Each row of a before or after table is a point. One or more steps were done to the points. Then noise was added and the rows were shuffled. The steps act on columns, c1 being the first. Write out the steps. A step turns or swaps two columns, mirrors them in a line or flattens them onto one, adds a multiple of one to another, or multiplies or shifts one. Angles are multiples of 10 degrees, from the lower column toward the higher: turns from -170 to 170, lines from 10 to 170 but not 90. Use the fewest steps. Two steps may share a column if one is a turn and the other turns, adds or multiplies; they go together, in the order done. Otherwise the lowest column goes first.

Before, 9 rows:
0:  15 -23
1:  38  42
2:  60  36
3: -25 -28
4: -39 -37
5:   7   2
6:   0   1
7:  38  26
8: -31  11
After (9 x 2):
0: -20  20
1:  32   6
2:   5  -2
3: -31 -39
4:  -4  -6
5: -20 -53
6:  22  51
7:  13  38
8: -42 -58
Steps: turn c1 and c2 by -160 degrees

Before (13 x 3):
0:  50  -7  -3
1:  13  20 -27
2: -14   6  35
3:  33  10  10
4:  -2 -34 -29
5: -20  -9  17
6:  31 -15 -47
7: -29  34  45
8: -61 -20  22
9: -44 -13 -23
10: -21  38  30
11:  28   7 -25
12: -31 -44 -27
After (13 x 3):
0:   0 -22 -31
1:   4  53 -34
2: -21 -20 -33
3: -24 -22  17
4: -43 -23  -5
5:  12  19  20
6:  43 -14  60
7:  43  48  27
8: -36  -4 -62
9:  39 -23  38
10:  17   3  44
11:  32  35 -28
12: -19  29 -35
Steps: turn c1 and c2 by -150 degrees; multiply c3 by 1.3

Before (11 x 4):
0: -10 -16 -30 -14
1:  -2  19  40  34
2:  44  11  53   4
3:   2 -34 -23 -22
4:   1 -36 -15   7
5:  -2 -17 -37   3
6:  56  37  19  13
7: -28 -30 -69 -16
8:   9 -32 -25 -19
9:  -3  50  56  -2
10:   3 -47 -59   3
After (11 x 4):
0:  14 -10   2 -38
1:  13  42   2  53
2:  -5  67  12  19
3:  32 -14 -20 -23
4:  13 -40 -16 -70
5:   9 -15 -15 -29
6: -46  21  -3  57
7:  31 -17   9 -14
8:  32  -9 -19 -25
9: -18   9  35  41
10:  42 -20   3 -58
Steps: turn c1 and c2 by 60 degrees; swap c3 and c4

Before (8 x 6):
0: -38  -5  32 -39  38 -40
1:  47   9 -37 -42 -40  46
2: -10 -20 -42 -23 -28 -16
3: -50  34 -26  40 -10 -14
4: -34 -18  38  -6  10  18
5:  11  -7  14  11 -26  -6
6: -47   7  16  -5 -32 -33
7:   7 -34  58 -33  44  13
After (8 x 6):
0: -35  -6  -8 -46  45 -59
1: -16  34   5  -8  10 -41
2:  35  50  -4  44  -9  29
3:  -6  40 -48 -50  38 -16
4:   9 -47  57 -30 -40  19
5:   7  46 -36   5 -32  -3
6: -20  10  -2 -15 -28  45
7:  -7 -11 -10  18 -26 -13
Steps: turn c1 and c2 by -90 degrees; turn c3 and c6 by -110 degrees; add -0.3 times c5 to c4

Before (13 x 8):
0:  16  -4 -37  44  -1 -30 -40   3
1:  19  22  16 -20 -21 -21  -6  34
2: -32  66  12 -33   2   4 -11  -5
3: -28 -43  -5 -22 -42  24  24   1
4:  25  40  16   6 -82   9  -4 -45
5:   8 -41  12 -21  21 -51  -9  16
6:  13  19   5  27  41  34 -57  -4
7:  13  46 -40  30 -21   1 -21  51
8: -15 -30  45 -30 -32 -10 -39 -45
9:  13  31 -32  72 -10  13  -3  -7
10:  37   2 -40 -23 -41  23  19 -40
11:   6 -18 -17  63  -2   8 -12 -28
12: -23  -2  30  10  -1  23 -27  18
After (13 x 8):
0:  -9  27 -10  20 -51 -19 -65  68
1:  -1 -21 -13 -42  35 -43   3  19
2: -51 -23  15   3   0  47  -9 -49
3: -30  31  27  45   9  18  18  60
4:  -7 -19 -20  22  26   8  19  31
5: -33  43  22  -4  27 -15 -39  51
6: -13   6 -26  40  32  76 -38 -24
7: -11  63  11 -18  -5   6 -33  -4
8:  23 -22  18 -43   1  48  25 -27
9:  35  10 -15  -4 -20  12 -12  43
10: -27  73  20  32  -6  15  -6  -2
11:  34 -34   6  67  -4   0 -14  12
12:  36 -31 -32 -31  26  24 -77  18
Steps: turn c1 and c3 by -150 degrees; swap c2 and c4; mirror c5 and c6 in the line at 120 degrees; multiply c7 by 1.6; turn c7 and c8 by -50 degrees
